Every row gives one point. Examples show where two turns around zero, p and q, send a point. Write where each new point lands after one turn and then the other. Backwards means that the second turn is done in reverse. Each puzzle has new turns, and all numbers are rounded.

Turn p:
.48	.01 => .02	-.48
.21	.00 => .01	-.21
-.40	.13 => .12	.40
-.28	-.13 => -.14	.28
Turn q:
-.16	-.10 => -.14	-.12
-.16	.45 => -.22	.42
-.33	.04 => -.33	-.01
.35	-.22 => .38	-.17
.31	-.19 => .33	-.14
Where do these land?
q, then p: -.36	-.31 => -.37	.30
p, then q backwards: .21	-.29 => -.31	-.17
q, then p: -.07	.19 => .18	.10
q, then p: -.11	.42 => .39	.18
q, then p: .32	-.01 => .04	-.32

Turn p:
-.23	-.02	-.33 => -.34	-.12	-.18
.18	.01	-.25 => -.04	-.30	.06
.17	-.23	.54 => .29	.39	.38
-.44	.17	-.15 => -.24	.09	-.42
.32	.07	.19 => .33	-.05	.17
Turn q:
-.38	.00	-.15 => -.38	.00	.15
-.29	-.06	.32 => -.07	.36	.24
.10	.25	-.15 => -.07	-.08	-.29
.57	-.19	-.01 => .53	-.27	-.09
Where do these land?
q, then p: -.21	.38	-.24 => -.40	.01	-.29
p, then q: -.21	-.07	.08 => -.18	.06	-.13
p, then q: .07	.07	-.13 => .04	-.09	.13
q, then p: -.35	-.40	-.19 => .04	.56	.08
q, then p backwards: .20	.25	.07 => -.16	.28	.08
p, then q backwards: .50	-.23	.41 => .04	-.58	.36

Turn p:
-.22	-.11	-.31	.25 => .03	-.44	.01	.14
.12	-.15	.58	-.10 => .00	.53	.29	.13
.01	-.02	-.08	-.42 => -.04	.05	.10	-.41
.18	.19	-.26	.40 => .17	-.19	-.43	.22
-.53	.12	-.11	-.03 => -.44	-.32	.10	.00
.43	-.02	.19	-.10 => .26	.39	-.08	-.08
Turn q:
-.28	-.22	.28	-.08 => -.27	.08	.22	-.29
.04	.46	-.27	-.18 => -.07	-.25	-.40	.30
.16	-.28	-.15	.05 => .27	-.08	.22	-.02
.15	.08	-.42	.36 => .29	.03	.07	.49
-.07	-.04	.56	-.15 => -.22	.22	-.10	-.48
Where do these land?
q, then p backwards: -.02	-.11	-.35	.49 => .02	-.37	.36	.33
q, then p: .26	.33	-.26	-.30 => .44	-.37	.04	-.05
q, then p: -.07	-.31	.34	-.11 => -.24	.24	.14	-.30
q, then p: -.01	.12	-.36	-.19 => .27	-.18	.19	.18
p, then q: .20	-.28	.30	.08 => .13	.31	-.32	.01
p, then q: -.36	.25	.33	.03 => -.45	.19	.14	.20

Turn p:
.10	-.39	-.11	-.11	.27	.00 => -.21	-.21	-.28	-.23	.03	.19
.40	-.05	.28	.33	-.33	.06 => .40	.24	.18	-.45	.03	-.07
.02	-.16	-.23	.09	-.06	.38 => .08	.26	-.32	-.01	-.07	.23
-.26	-.12	.21	.02	-.03	-.02 => -.17	.07	.24	.01	.08	.17
-.47	.50	-.32	-.48	-.03	-.69 => -.04	-.67	.30	.83	-.08	-.19
.01	.07	-.02	-.32	.15	.22 => -.24	.03	-.16	.06	-.29	-.08
.21	.15	.19	.47	.04	.04 => .18	.27	.04	-.22	.32	-.26
Turn q:
-.29	.10	-.12	-.33	.14	-.14 => -.23	.08	-.18	.30	-.10	.25
.11	.22	-.02	-.05	-.11	-.28 => .02	.28	.08	.18	.19	-.03
-.15	.38	.35	-.30	.14	.57 => -.13	-.26	-.61	-.24	.38	.25
.18	-.10	-.27	.23	.01	.15 => .23	-.12	.00	.00	-.16	-.31
.29	-.64	-.22	.44	-.61	-.23 => .03	.26	.66	-.32	-.41	-.62
-.24	.09	.09	.18	.05	-.17 => .16	.16	.04	-.02	-.07	.28
.11	-.06	.19	-.17	.37	.10 => -.07	-.40	.02	.09	.17	.16
Where do these land?
p, then q backwards: .14	.22	-.33	-.37	.04	-.36 => .19	-.19	-.35	-.02	.41	.29
p, then q: .58	-.05	-.35	.28	.01	.41 => -.05	.12	-.20	.60	.08	-.53
q, then p: .23	.22	.04	-.26	-.18	-.20 => -.21	.00	.00	.18	.33	-.24
q, then p: -.35	-.26	.15	-.04	-.13	-.19 => -.07	.31	.23	.18	-.28	.06
p, then q: .01	.18	-.14	.42	-.09	.49 => .39	.15	-.29	.34	.29	-.14
q, then p: -.29	-.11	.35	.01	.20	-.39 => -.20	.57	.04	-.11	-.18	-.01
q, then p: -.32	-.19	.28	-.03	.16	.24 => -.13	.13	-.13	.02	-.35	.36

Turn p:
.10	.31	-.34	.02	-.13	-.04	.02	-.25 => .03	-.16	.36	.09	.19	.06	.02	-.31
-.36	-.34	-.33	.38	.03	.08	.00	.40 => .30	-.27	-.62	.22	-.06	-.05	.23	-.11
.14	.15	-.01	.35	.18	.18	-.27	.21 => .21	-.23	-.11	.11	.33	.11	-.09	.31
-.11	.22	.11	-.18	-.07	-.19	-.36	-.19 => .01	-.04	.21	-.11	-.13	.16	-.45	-.09
-.25	-.33	.24	-.21	.39	-.21	.52	-.05 => -.21	.37	-.25	-.20	-.20	-.65	.06	-.05
-.05	.13	-.04	.37	-.29	.05	.27	-.31 => -.16	.19	-.01	.31	.32	.13	.07	-.36
.38	-.50	-.13	.21	-.12	-.10	-.16	.40 => -.24	-.46	-.28	.17	-.19	.14	.33	.35
.23	.43	.48	-.43	-.16	-.25	.21	.03 => -.14	.46	.60	.13	-.25	-.09	-.20	.26
-.09	-.09	.02	-.52	.18	.47	-.23	-.23 => .20	.13	.09	-.74	-.03	.17	.03	-.01
Turn q:
-.09	.42	-.01	.00	-.25	-.09	.39	-.73 => .61	.23	-.58	.30	.09	-.16	.21	.03
.05	-.48	-.05	.33	.07	.39	.16	.09 => -.09	.04	.26	-.45	-.21	-.19	.33	-.25
.42	.42	.12	-.14	.14	-.27	.42	-.01 => .00	.18	-.03	.55	-.04	.01	.31	.48
-.16	-.53	.06	-.09	.42	-.37	-.01	-.16 => -.37	-.42	-.25	-.31	.23	-.28	.12	.20
.08	-.02	-.10	.15	.20	.16	-.11	-.34 => .28	-.20	-.02	-.11	-.20	-.25	.02	.04
.00	-.02	.23	.15	.12	.10	-.03	.03 => -.13	-.01	.06	.07	-.14	-.21	-.01	-.12
-.06	.00	.22	.23	-.16	.22	-.17	.38 => -.24	.18	.23	.01	-.21	.05	-.19	-.35
.16	.19	-.05	-.20	.18	.29	.13	.14 => .14	-.03	.41	.21	.06	.00	.14	.06
-.55	-.19	-.06	-.16	-.57	.04	-.20	-.13 => .15	.17	-.29	-.33	.41	.16	-.35	-.43
.43	-.21	-.23	-.19	.02	.01	-.62	.35 => -.14	-.11	.47	-.33	-.14	.24	-.48	.39
-.29	.42	-.13	-.09	-.17	-.47	.04	.38 => -.20	-.03	-.25	.39	.14	.62	-.09	-.05
Where do these land?
p, then q: .26	.21	-.44	.11	.33	-.26	.04	.01 => -.50	-.11	-.24	-.23	.01	-.28	.09	.18
q, then p: -.01	.18	-.25	.45	.13	-.22	.66	.27 => .08	.46	-.10	.29	.24	-.04	.59	-.39
p, then q: -.09	.04	-.01	-.25	-.47	.09	-.40	-.20 => .36	.26	.28	-.08	.10	-.31	-.24	-.23
p, then q: .00	-.36	.52	-.15	-.14	-.05	-.33	-.17 => .25	-.04	.23	.00	.30	.32	-.36	-.38
p, then q backwards: -.09	.37	.09	.46	.27	-.06	.18	.34 => .03	.38	.29	-.43	.06	-.04	.05	-.41
q, then p backwards: .04	-.19	.17	-.11	-.23	.04	-.06	-.36 => -.23	.04	.18	-.01	.39	.10	.11	-.03
q, then p: -.45	-.58	.22	.07	.01	.35	-.31	-.15 => -.34	-.11	.21	-.52	-.33	-.17	-.41	-.29
q, then p: -.11	-.06	.30	-.33	-.13	.28	-.29	-.53 => -.26	-.53	.27	-.09	-.05	-.18	-.41	.23
p, then q: .37	.06	-.25	.08	-.05	.06	.04	.26 => -.33	.13	.08	-.08	-.07	-.12	.34	-.09
p, then q: -.03	.10	-.24	-.36	-.02	-.32	-.01	.13 => -.16	.40	-.24	-.13	.04	-.13	-.17	.08
p, then q backwards: .11	.22	-.11	.02	.30	.09	.48	.40 => .27	.08	.18	-.22	.22	.23	.39	-.40

Turn p:
-.08	-.15	-.16	-.12	-.03	.04	.25	.27	.15 => .03	-.04	.00	-.26	.29	-.07	.21	-.07	-.15
.16	.17	-.08	.03	.16	-.10	-.04	-.03	-.52 => -.04	.28	-.03	-.01	.06	.07	-.47	.10	.22
.13	-.08	-.12	-.13	.15	-.75	-.16	-.12	.05 => -.25	-.47	-.23	-.06	.02	-.33	-.39	-.09	.27
.17	-.13	.05	-.02	-.59	.12	-.04	.00	.16 => -.08	.10	-.38	-.03	-.21	-.02	.47	.12	-.03
.29	.04	-.16	.01	-.08	.17	-.09	-.12	.11 => -.20	-.03	-.03	-.02	-.07	.24	.15	.20	.11
-.19	.00	-.11	-.17	.13	.21	-.12	-.01	-.07 => -.09	.10	.29	-.11	-.07	-.01	-.06	.05	-.18
-.45	.17	.17	.54	.07	.28	-.05	-.13	.07 => .22	.14	.34	.65	.01	.00	.13	-.02	-.18
.07	.15	.22	-.13	-.12	-.39	.02	.19	.26 => .25	-.30	-.16	-.14	-.07	-.29	.10	-.05	.26
-.26	-.07	-.06	-.06	.12	.30	.24	-.30	.09 => -.16	.10	.32	.07	.01	.18	.16	-.34	-.17
.16	-.10	.25	.04	.19	.13	-.02	.25	-.31 => .32	.13	-.12	-.10	.02	.21	-.29	.11	-.15
Turn q:
-.08	-.02	.41	-.33	-.37	-.20	.30	-.19	-.06 => -.18	.27	-.43	-.12	-.23	-.33	-.23	-.21	.15
-.28	.16	-.15	.03	.10	-.17	-.14	-.03	-.12 => -.10	-.24	-.16	.05	.23	.07	-.10	.18	-.06
-.03	.04	-.21	.05	-.12	-.12	-.05	.35	-.20 => .37	-.06	-.17	.15	.09	.05	-.06	.16	-.10
-.02	.13	-.12	.04	.02	.51	-.20	.05	.07 => .02	-.30	.22	.06	-.29	.22	.19	.13	.11
.11	.20	-.16	.04	.16	-.05	.22	-.11	-.47 => .06	-.10	-.33	-.03	.18	.34	.09	-.31	-.13
.11	-.46	-.16	.14	.10	-.13	-.09	-.26	.20 => -.14	.26	.42	-.12	.13	.08	-.22	.02	-.25
-.13	-.40	.49	.19	-.08	.16	-.26	.01	.09 => -.23	.04	.30	.32	-.31	-.40	-.03	-.02	-.24
.12	.03	.03	-.25	.08	.00	-.20	.16	.23 => .02	.10	.07	-.14	-.04	-.12	.25	.30	.06
.09	.14	-.04	.26	-.04	.07	-.26	.11	.12 => .04	-.02	.19	.31	.04	.10	.12	.17	.11
.11	.17	-.09	-.17	.16	-.07	.68	-.08	.14 => .15	.03	-.10	-.48	.21	-.02	.00	-.42	.34
Where do these land?
q, then p: .24	-.38	.05	-.19	.30	.00	.21	-.22	-.04 => -.06	.29	.16	-.20	-.32	-.04	-.19	-.31	.20
q, then p: -.13	.02	.30	-.14	.20	.02	.15	.18	.13 => -.10	-.20	-.18	-.10	.08	-.18	-.09	-.30	.11
q, then p: -.09	.09	-.06	.20	.22	-.12	.06	.09	.13 => .10	-.25	.03	.02	.04	.14	-.19	-.12	-.09
p, then q: .31	-.25	.17	.16	-.24	-.26	-.15	-.31	-.11 => .17	-.14	.21	.09	.00	.36	-.43	.24	.04
q, then p backwards: .02	.23	-.31	-.02	-.52	.31	-.04	.03	.26 => .43	.49	.25	.01	.13	.05	-.22	-.14	-.09
q, then p backwards: -.08	-.31	.11	.11	-.03	-.08	.24	-.10	-.18 => -.26	-.24	.12	-.09	.13	-.12	.08	-.09	-.20
p, then q: .00	.30	-.18	.22	-.40	.40	-.24	-.24	.03 => .31	-.27	-.05	.29	.03	-.25	-.11	-.22	.47
q, then p: -.39	.05	-.11	-.11	.10	.09	-.16	.20	.16 => .11	-.18	-.27	-.22	.11	-.13	-.07	.04	-.29
q, then p: .20	.07	.05	-.27	.16	-.35	.08	-.12	-.27 => -.25	.17	.37	-.18	.20	.01	-.15	-.06	.18
p, then q backwards: -.06	.18	-.02	.04	.21	-.01	-.16	.49	-.11 => -.13	-.19	-.29	-.03	-.01	-.21	-.04	.33	.26

Turn p:
.22	.11	-.39	-.13	-.26	.22	-.11	-.07	.33	.01	-.21	-.75 => -.14	-.29	-.23	.08	-.35	.00	-.39	-.18	.30	.00	.69	-.20
.43	-.12	-.26	.13	.15	.05	.06	.05	.37	.02	-.16	-.22 => -.03	-.07	.32	.06	.10	-.08	-.19	-.27	.21	.00	.42	-.26
.23	-.12	.37	-.21	-.02	-.28	.15	-.17	-.21	.34	.02	.45 => .41	.17	.18	-.05	.03	-.04	-.07	-.26	-.12	.26	-.54	.25
-.38	.32	.48	.31	.28	-.16	.06	-.01	-.23	.00	.07	-.15 => -.08	-.16	.01	.47	-.16	.07	.54	.24	-.01	-.04	-.35	.10
.05	.14	-.28	.13	-.48	-.18	.07	-.14	.17	-.38	-.32	-.29 => -.30	-.68	-.12	-.13	.00	-.12	-.31	.04	.05	.11	.22	-.05
.33	.10	-.49	.11	-.09	.06	-.20	-.33	.17	-.37	.24	-.43 => -.22	-.22	.01	.16	.06	.18	-.66	.24	.32	-.19	.34	-.20
.23	.16	-.10	.32	-.34	.34	.01	.20	-.09	-.08	.04	-.12 => -.32	-.07	.23	-.09	-.21	.27	-.11	.13	-.17	.12	.35	.11
-.12	-.31	.50	-.19	.07	.21	.00	-.13	-.07	-.13	-.06	.31 => .01	.27	-.09	.00	-.03	-.08	.04	-.17	-.48	-.06	-.44	-.20
-.11	-.14	.20	-.49	.17	-.06	.16	.11	-.53	.23	.09	.33 => .31	.36	-.09	-.25	-.12	.02	.19	-.21	-.08	-.24	-.48	.38
-.06	-.16	-.20	.26	-.11	-.21	-.51	.25	.24	-.04	.11	-.37 => .13	-.12	-.07	.27	.15	-.24	-.08	.38	-.07	-.08	.61	.01
-.29	-.33	.18	-.16	.14	-.10	.49	.10	-.07	.13	.27	.36 => -.01	.32	-.14	-.04	.43	.04	.30	-.34	-.12	-.04	-.37	.29
-.25	.25	.35	-.29	.25	-.12	-.03	.29	.14	.06	.24	.53 => -.05	.55	-.04	-.06	.06	-.38	.36	.19	.09	.17	-.42	.13
-.39	.03	.09	.02	.07	.22	.09	-.28	-.22	.49	-.01	.58 => .32	.27	-.18	-.27	.07	.44	.39	.01	-.09	.31	-.42	-.10
.10	.07	-.45	.20	.17	.02	-.24	.12	.00	-.27	-.31	-.22 => -.03	-.31	.20	-.17	-.04	-.07	-.01	.22	.17	-.32	.38	-.28
Turn q:
-.10	.03	.44	.35	.40	-.01	-.08	.28	.01	.00	-.09	-.40 => .18	.33	.11	-.26	.36	.08	-.32	-.14	.17	.26	-.31	-.26
-.04	-.16	-.21	-.11	-.43	-.33	.29	.28	.27	-.19	-.20	.28 => .03	-.32	-.18	-.21	.06	-.32	.16	.16	-.59	.08	.17	.20
.29	-.32	-.14	-.29	.43	-.30	.04	.07	-.37	-.33	-.09	-.09 => .13	-.59	-.03	-.02	.33	.30	.08	-.39	.15	.11	.23	-.16
-.16	.03	-.32	.39	-.34	.46	.00	-.11	.17	-.40	.17	.41 => -.33	.10	.02	-.11	-.21	-.14	-.08	.72	.07	.02	.51	.17
.09	-.32	.38	.38	.19	.47	.40	-.33	.31	.22	.26	-.20 => -.39	.10	-.22	-.02	-.42	-.10	-.68	.02	.27	.22	-.32	-.31
.00	-.04	-.23	-.24	-.26	-.17	-.35	.36	-.43	.20	.05	.16 => .21	.05	.21	-.01	.04	-.26	.56	-.31	.00	-.18	.33	.05
.19	.21	-.08	-.28	.41	-.20	-.47	.37	.26	.14	.00	-.14 => .19	-.07	.50	-.20	.31	.17	.00	-.25	-.11	-.50	-.22	-.09
.07	.43	.38	-.16	-.01	.21	.41	-.08	-.03	.19	-.23	-.10 => -.03	.36	-.29	.02	-.28	.44	.01	-.13	-.27	.12	-.30	-.03
-.32	-.02	-.19	.19	.14	.15	-.19	.12	.21	.08	-.33	-.21 => .20	.28	-.14	-.10	.32	-.11	-.31	.12	.04	-.30	.04	.04
.16	.17	-.21	-.24	.18	-.23	.42	-.33	.12	.00	.36	-.26 => -.14	-.48	-.23	.11	-.14	.24	.18	.15	.09	-.15	-.46	-.21
.31	.04	.00	.29	-.32	-.11	-.11	.00	-.10	.09	-.12	.34 => -.38	.16	.17	.20	.09	-.19	.17	-.05	-.26	.15	.22	.06
-.20	.09	.02	-.17	-.23	.36	-.45	-.34	-.16	-.21	.04	-.26 => .06	.21	.03	.06	-.11	.15	.04	.07	.54	-.11	.05	.57
-.29	-.14	.15	-.12	-.14	-.29	.10	-.30	-.27	.22	.18	.48 => .27	-.13	.06	.56	-.36	-.25	.18	.03	-.10	.27	.10	-.05
Where do these land?
p, then q backwards: .53	.18	.17	.26	-.39	.46	.23	-.20	.21	.06	-.15	-.31 => .54	-.24	.48	-.02	.24	.24	.17	-.21	-.11	-.10	.07	.49
p, then q: .20	.11	.34	.18	.05	.35	.24	-.43	.16	-.21	-.38	-.48 => -.07	.26	-.41	.11	.08	-.47	-.22	.06	.54	.19	-.14	.36
p, then q: -.16	.17	.37	.21	.05	-.70	-.39	.30	-.01	.21	-.26	-.08 => -.29	-.27	.00	-.02	.19	-.41	.15	-.31	-.49	.44	-.03	-.42
q, then p: .10	-.18	-.04	-.25	.03	.01	.18	-.04	-.03	-.47	.29	.52 => .09	.36	-.17	.11	.15	.15	-.12	-.21	-.50	.04	.19	.38
p, then q: -.08	-.32	-.27	.08	.18	-.06	-.21	-.16	-.07	-.02	.51	.37 => .02	.14	.29	-.27	.23	.58	-.09	-.05	.00	-.19	.12	-.26
q, then p: -.08	.62	.20	.07	.25	-.37	-.05	-.02	-.03	.45	-.31	-.14 => -.16	-.40	.49	.00	-.49	.27	.27	-.02	.16	-.14	-.10	-.30
p, then q: .05	.06	-.30	.20	-.01	.35	.11	-.07	.24	-.42	-.29	-.01 => .45	-.09	-.15	-.20	-.10	-.09	-.11	-.02	.45	-.04	-.25	.15
p, then q: -.45	.43	.58	.15	.11	-.17	-.10	.23	.28	.44	-.27	-.36 => -.42	-.01	-.54	.08	-.01	-.62	.21	.15	-.36	.21	-.23	-.42
p, then q: -.10	.17	-.07	-.34	.06	-.41	-.33	.23	.12	.27	.31	-.26 => -.33	-.21	.38	-.06	.18	-.19	.17	.31	-.44	-.14	-.04	-.19
q, then p backwards: .12	-.42	-.22	-.01	.22	.06	.31	.17	.05	-.04	-.04	.19 => .00	-.17	-.22	.01	-.25	.10	-.13	-.12	.20	-.19	-.38	-.23
q, then p backwards: .04	-.26	-.18	-.32	.10	.11	-.32	.18	-.43	-.02	.27	.12 => .18	.04	-.31	.05	.30	-.04	.12	.24	.02	.29	-.38	-.32
p, then q: -.08	-.24	-.30	-.02	-.29	.06	.32	-.11	-.27	-.17	.18	-.13 => .15	-.13	.10	.07	-.16	.14	-.19	.14	.27	-.17	.49	.08
p, then q: .00	.03	-.03	.13	-.14	.25	.11	.11	-.19	-.15	.12	.26 => .33	.19	-.04	-.06	-.22	.19	.06	-.04	.00	.01	.16	.03
q, then p: -.08	-.34	-.26	-.35	-.23	.07	-.11	-.18	-.04	.06	.03	.32 => -.08	-.02	.06	.02	.48	.05	-.32	.15	-.27	.09	-.09	.25
